Every row gives one point. To make a cloud, some directions were put in groups of two or more. Within a group, all points are equally far from the middle, so they leave a hole (a ring in 2 directions, a hollow ball in 3). The other directions are filled evenly. Then the cloud was stretched, turned, moved and blurred a little. How many holes are there, and how many directions does each take, smallest first?

Cloud (22 x 3):
[[ -3  60  10]
 [-33  -8  12]
 [ 43   1  16]
 [ 44  -6   0]
 [ 27 -19 -23]
 [ 13 -41 -11]
 [ 12 -39 -14]
 [ -2   0 -30]
 [ 24  -4 -26]
 [-20  37 -18]
 [-34  17  34]
 [-29  -3 -12]
 [-31  18 -15]
 [ -8  11  48]
 [ -9  59   3]
 [-14 -23  29]
 [ 20  29 -17]
 [ 17  45  24]
 [-39  32  28]
 [ 17  -4 -29]
 [-40  30  25]
 [ -1  55  28]]
Holes: 1 (3)

Cloud, 22 rows:
[[ 38  -7  -6]
 [  9 -29 -60]
 [-11  28  49]
 [ 32 -16 -51]
 [ 21 -33   7]
 [ 18  17 -11]
 [  4  17 -44]
 [  1   1 -16]
 [ 30  21 -24]
 [-20  -4 -47]
 [ 20 -11 -16]
 [ 18  11  45]
 [  9  16 -31]
 [ -8   4 -48]
 [ 19  21 -37]
 [-22  -8 -18]
 [ 16 -31 -38]
 [ 26 -20 -26]
 [ 34   4 -36]
 [ -3 -34  -3]
 [ 22 -43   0]
 [ -9 -13 -47]]
Holes: 0

Cloud (29 x 4):
[[-14 -19  21  11]
 [ 38  23  44  -4]
 [ 43 -48 -13  -8]
 [ -7  19 -20  31]
 [-32  26  14  20]
 [-18  35   6 -17]
 [ -7 -35  11 -33]
 [  1  40 -20  15]
 [-22 -11 -25   6]
 [-19  17  12  44]
 [-23  14  50   4]
 [-19   6 -24 -22]
 [ 53  17  13  -2]
 [ 17   3 -56 -12]
 [ 60 -17 -28 -14]
 [ 30   4   9 -45]
 [ 49  21  23  17]
 [  4  -7 -26 -55]
 [-10  23 -24 -13]
 [-13 -26  15  10]
 [ 25 -11  -7  34]
 [-19 -12  19 -22]
 [ 18 -13 -52  15]
 [ 34  13  41  21]
 [ 32   7   0 -46]
 [ 47   2  18 -15]
 [  0 -15  24  28]
 [ 52  18 -22  -4]
 [ -6  15 -35 -12]]
Holes: 1 (3)

Cloud (56 x 6):
[[ 10 -26 -12 -17  -6 -25]
 [ -2  -1  23  38  -5 -21]
 [ -2   3  60   0 -13   1]
 [ -8 -16  45  44 -21 -18]
 [ 32 -13  49   2 -13 -14]
 [-13  10  10  22 -19  35]
 [ 30  23   8 -25 -14 -32]
 [ -1 -29   6 -36 -16 -43]
 [ -1  -3 -13   5  25  12]
 [ 18  23   3  22 -12 -40]
 [ 31  -3  31  30 -20 -15]
 [ 11  15   7  41 -12   9]
 [ 27   1  51  16 -30 -33]
 [ 41   4  28  25   3  13]
 [-37 -22  20  15  14  -7]
 [-17 -16 -17   2  18 -18]
 [ -8  32 -18  -5 -13  14]
 [ 15 -12 -33  -8 -13 -28]
 [ 13  11  35  14  14 -15]
 [ 27  -2  26 -17 -33 -49]
 [ -2 -19  -4  14  -8  17]
 [ 33  -9  11  18 -28 -15]
 [ 35  -6   2  18  17  -5]
 [  5  -2   4  -4   4  31]
 [-27 -23 -12  -2  -9 -28]
 [-16 -12   0  17  11   8]
 [  0 -18  15  26  -4  14]
 [ -8   2 -17 -12   2   1]
 [ -6  17  19   2  17  24]
 [  9   7  22  16 -32 -58]
 [  5  16  -2 -35   0 -22]
 [  2   7  44  12  30 -33]
 [ -4  22 -14 -32 -12   2]
 [  3  17 -30  30   5 -28]
 [ -5  42 -11   8 -45  23]
 [ -6 -19  16   6  24 -31]
 [ 11  38   2   3   0 -44]
 [-29   4  26   1 -24   5]
 [ -1  12 -13  -8  27  14]
 [ 13  17 -11 -37 -15 -17]
 [ 10  37  26  38   2 -11]
 [  3  -3  14  50  -8  21]
 [ 28  -8  43  15 -25 -15]
 [  9  -2  22  -4 -42 -26]
 [-10  -1 -15   7 -15 -25]
 [  8   3  54  17 -25 -20]
 [-14 -11   3  26 -12  -3]
 [ -8   0 -11  20   3   0]
 [ 42   5  26  -9   0 -11]
 [ -5  13  33  18  24  -1]
 [ 28  -3 -10 -14 -23   5]
 [ 11  16   4 -15 -10  27]
 [-26 -19  35  -6  20 -10]
 [ 22 -19  11  13   9 -18]
 [  9   4  39 -31 -42  -4]
 [ 20 -13   8  18  -2 -42]]
Holes: 0

Cloud, 56 rows:
[[ 18  14 -21  -3  -9  32]
 [  2  -5 -12  35  21 -34]
 [-13  -8 -23  -7  56   2]
 [ 19  12  28 -18  45 -18]
 [-12  16 -17 -35  16  26]
 [ 12  12   4 -22  20 -45]
 [ 19 -20  32 -17  51 -21]
 [-28   9  19 -25  46 -14]
 [ -3  30 -28  42  10 -22]
 [-10  49   1 -21  20 -24]
 [-37  -8   4 -14   2 -19]
 [ -5  16 -41   0  34 -26]
 [  0 -39   0 -43  17  11]
 [ 35  19 -23  22 -20 -11]
 [ 17 -21 -54  30  -8 -10]
 [  5 -13  34 -27  60   2]
 [-37   3  16 -30  30  -2]
 [  0  -2 -49 -14  32 -17]
 [ 31 -20  20 -47  45   9]
 [-18  17   6  33   8 -10]
 [  6  23  18  12 -14 -12]
 [ 22  33 -25 -28  12 -14]
 [ 22 -38 -19  27   5 -25]
 [  7 -39  -2 -38  15 -25]
 [ 25   9   9 -38   7 -27]
 [ 43 -34  -5 -25  53  14]
 [ 53  -9   8  -9  41   0]
 [ 31 -30  12   7  22  24]
 [-17 -28  16 -11  -2 -10]
 [ 16 -15 -33  35  10 -36]
 [  5 -23  22 -16  48 -33]
 [-10 -30  24 -25   5   6]
 [ 52 -45   2   1  37   1]
 [ 30  17   0  -6  50  17]
 [ 13 -26 -42  33  -6 -22]
 [ 29 -32 -54  25  17  -5]
 [ 26 -28   0   7 -14 -15]
 [ 12 -40  15   8   6   3]
 [  5 -14  -3  24  33 -36]
 [-33  18   0  13 -11 -21]
 [ 23 -11 -46   5 -17  12]
 [  9  12  26  15   2   1]
 [ 23  31   0  12  -7  15]
 [  8  17  -1 -24  12 -44]
 [ -1   1  14  15 -12 -23]
 [ 39  -6   3 -45  30   0]
 [ 28 -19 -51  22  20  16]
 [ 30  29 -23  14 -23   0]
 [-18   6 -16   4  50 -17]
 [ -4 -35 -10 -32  20 -29]
 [ 10  -9  39 -47  37  -6]
 [ -5  11 -45  42  16 -17]
 [ 17  40   4 -30  24 -14]
 [-30   4  11  11   7  11]
 [-26  -7  14  15   4  -1]
 [-10   4  -2  10 -20 -34]]
Holes: 2 (2, 4)

Cloud:
[[-21   6   3 -22   2 -18   5  26]
 [-14 -19 -24  11  -6  -4  -6  27]
 [-21  18  -1  17  15   3   7 -17]
 [ -1  13  -2  -7  10  22   3 -20]
 [-18   8   0 -25   0  10  28  -8]
 [ -8   8  -6 -26  33 -10  -8  14]
 [  0   7 -19  -1  23  -5  34  -5]
 [ 22 -15 -25  -8 -38   3  -5  19]
 [ 49  -7 -15 -30  17  21 -14  34]
 [ 30  14  22   0 -13  -2  21  26]
 [ -7  20   2  -3  52  -6  18   0]
 [ 10 -11  25  -2 -26  19  -6  -2]
 [-21  -2  -7  34 -41 -19   4  17]
 [-23  17 -16   7 -11 -20 -24  34]
 [-36  13   4 -13  11   4   7  24]
 [  9 -37 -25  -2 -34 -14 -19  19]
 [ -6  30   3  14  42   6   2 -19]
 [-15 -34   8  31 -43 -12  10  -8]
 [  5 -23  -9 -24  34   8  13  -3]
 [ 18   5 -18   5  42   7   0 -20]
 [-14 -22  16   8   4  -9   5  -8]
 [ 12 -34  -5 -15 -48   2 -13  25]
 [ 11  20  21 -10  37  12  13   8]
 [ 50  18   9   2 -11   9   7  21]
 [ 14 -18  -8  -2  16   1  34  -1]
 [ 23 -23   5 -30   6  24   5  17]
 [ -2 -20 -17   0   7  -7  20  22]
 [ 26   9  -3   3  33 -15   8   8]
 [-10  36   2   8  13 -19  12  17]
 [-11   3 -28   7  -2   4 -12  -8]
 [ 23  -4  25 -16  23   6  20   9]
 [ 18 -16 -13 -12  13  -8 -13  -7]
 [-24   2  -3   8 -33   2 -29  30]
 [-38   1 -11  -4 -34  -5  12  -7]
 [ 15 -12 -21 -18  11  36  -6  -3]
 [ 21   7 -29  14  -5  17  -3  24]
 [  8 -10   8  19 -21  32   4   8]
 [ 33  12   6   7   5  22  36  -5]
 [-36   3  -8   0  35   5  24  -7]
 [ 16  -6  11 -27  13  17   6 -16]
 [ 30  14   8 -22  51   9  -5   5]
 [ 20  14  -8 -30  39  -8 -20  -1]
 [-18   4 -13 -25  14  20  24 -10]
 [ 11  28   8   1  27  22  29   0]
 [-28  -3   2 -10  10 -26  -9  -4]
 [ 22  -1  10  -9   8 -17  21  23]
 [ 22  -3 -28 -30   7  -6 -54   9]
 [ -9 -12  10   4 -16   8 -21  30]
 [ 14 -27   6  -4 -24  20   2 -18]
 [ 11  -6   6   4  -6   1 -29  26]
 [ 33 -39 -21 -22   1  20 -10  16]
 [ 41   7 -19  -1  26  25  14  -8]
 [ 25 -10 -19  13 -12  -1   8  -1]
 [-31  13   1 -10  21 -36  20  -1]
 [ -3  37 -24   2  10   1 -20  20]
 [ 35  10 -21 -26  20  24  -9   1]
 [  3  32  -2   8   4   5  15  -2]
 [ 24  15  -3 -29  20  -9   2 -21]
 [ 27  -6  16  -1   2  30  38 -14]
 [  4  10  24  22   9  22  36  -3]
 [ 30 -10   8 -20 -18  -8  38  20]
 [-11  -9  12 -19 -22  -1 -12 -18]
 [ 15  14  -4   2  22  12 -18  29]
 [  5  26  -7  13  35 -10   8   3]
 [ 60  11  -2  -7   0  13  -8  41]
 [ 17  24  -6 -21  44  15 -19  19]
 [ -6  -8 -14  -2 -27 -22 -31  46]
 [ 36 -17 -16 -25   2   0   3  18]
 [ 11 -12  -8   4  26   3   6 -18]
 [ -6  -3   4  -2  18  38  24 -16]
 [ 25 -18 -15   4  16   5  -4  37]
 [ -8   3  -9 -22  17  16  36 -15]
 [-17   4 -11  22 -19 -33   2   9]
 [ 37  -5  -3  -4 -15  24  16  15]
 [ 29 -19   7  -6 -38   4 -22  22]]
Holes: 1 (3)

Cloud:
[[-34   8 -31   6 -38 -18  32  33]
 [ 21  -1 -12  -7 -11  15 -27 -22]
 [-26  -9 -30  -8  -6  19  17  11]
 [  0 -17 -22 -39  11  -8  -7  15]
 [-36  18 -12  -1   5 -15  -3   8]
 [-30  13 -60  29 -55 -23   6  22]
 [-25  -3 -36 -43   4   2   3 -20]
 [-16   1 -22 -18  -3 -45   3  -2]
 [-14  11 -50  -2  -5  -9  34  35]
 [ -9  21 -33 -45  28 -12 -30   3]
 [ -2 -29 -40  17 -23 -14  -2   3]
 [ 15  13 -53 -27   1 -41 -15 -25]
 [-10  42 -15  -1  16 -12  -8  13]
 [-12 -15  33  15 -10  57  -3  -2]
 [ -9  27 -47  32 -28  -6  10  35]
 [ 14  29   0 -16  12 -14 -13 -23]
 [-31   6  39  -5  26  41 -14  13]
 [-11 -13 -15   1  -1 -42  -8   8]
 [ 19  28 -12  -8  11   5 -18  10]
 [-19  15 -11  -4   8   9 -36 -14]
 [  6  34 -35   8 -14   0  -6  25]
 [-21  14  19 -18   1  31  -5  37]
 [ 10 -24  15 -31  22  41 -18   8]
 [ -7   5 -23 -26  42 -22 -25  16]
 [-19   2  12 -31  10  19  -7 -18]
 [-20 -18  15 -16  10  11 -24 -21]
 [-29  20 -13   0 -12 -26 -23 -23]
 [-28  -4   1  -4 -18 -10 -36  10]
 [ 12  11  -5 -21 -11  -8  16  40]
 [ -7 -33   2 -12  11   9   7   6]
 [ -1  16  -2 -19  28  25 -53  -8]
 [-11 -24 -18  -4  30 -12   0   5]
 [-13  21 -35  -3 -19  17  -2   6]
 [-10  -3   7 -42   4 -19  -9  -8]
 [  1 -17  12 -18  -5  44 -15   6]
 [ -1   6 -13  12  12  -7  -5   3]
 [ 12  40 -30  -9  -9  22  -6  23]
 [ -9 -11   9 -29 -20  41  -9   3]
 [  4 -15  14 -25  -2  20 -45 -30]
 [ -4   7   4 -31  -5  58 -12 -12]
 [  1 -24 -47  39 -34 -41   1  13]
 [ 19  12  15  -9   6 -13   3  -2]
 [-13  20 -33  21 -37  -3  26  29]
 [  1 -11  33 -40  11  -1 -38   7]
 [ -8 -16 -11 -25  25  18 -15 -14]
 [  0  21 -29 -32   0   2 -30  -4]
 [-18  -4   1  -9  -9  44 -35   5]
 [ -3  16 -18  -8  11 -19 -20  23]
 [ -5   1 -11  16 -13 -29  11   9]
 [  6  35 -33 -14 -20 -21 -11  24]
 [-21  16 -34  11  11 -16  13  14]
 [-22  26 -24  -2  -9 -19   4  23]
 [ -4  38 -16  -6 -30  15 -11  13]
 [-23  14  21 -24  39  53 -32  -9]
 [ -8  32 -17  18   6 -44 -20  -6]
 [-19  10  30  -9  21  32  -2 -27]
 [-21  -7 -45   1 -26 -60  33  13]
 [ 14  41 -31 -17  -8  -5   9  -6]
 [-23  -3 -19  11   6 -22 -11  -1]
 [ 15  -7  23 -33  -2  22 -24 -20]
 [-13 -15 -50 -11 -18  -8  -6   8]
 [ -6  10 -39   7  10 -35 -13 -15]
 [  3 -15 -19  23 -15  -5   8 -15]
 [-15   0 -39  24  -6 -13   7 -22]
 [ -2  19  38 -39  20   6 -11  12]
 [ -1  -2   3 -24 -16  35  -3 -29]
 [-22  27   9 -16  -1   0  -2   2]
 [-12  48 -30   2   3 -20  -4  -7]
 [-13  24 -26 -13   7 -10 -25 -27]
 [ 14 -13  -9 -33 -10  18 -15  -3]
 [  4  28  27 -13  29  33 -42  -4]
 [-17  15   0 -10   5   7 -20  35]
 [  4 -25  -9 -42  27   7 -24 -28]
 [ -4  11  -6 -31 -10 -11 -38 -26]
 [-22 -20   6  -1  -4 -11 -11   6]
 [-33   9 -21  -7 -13  20 -28  -9]
 [ -1 -21  -3  -4  15  20   9 -20]
 [-15 -11   8   2  14  32  17 -35]
 [-35   8 -30  -8 -16   8   5  -2]]
Holes: 0
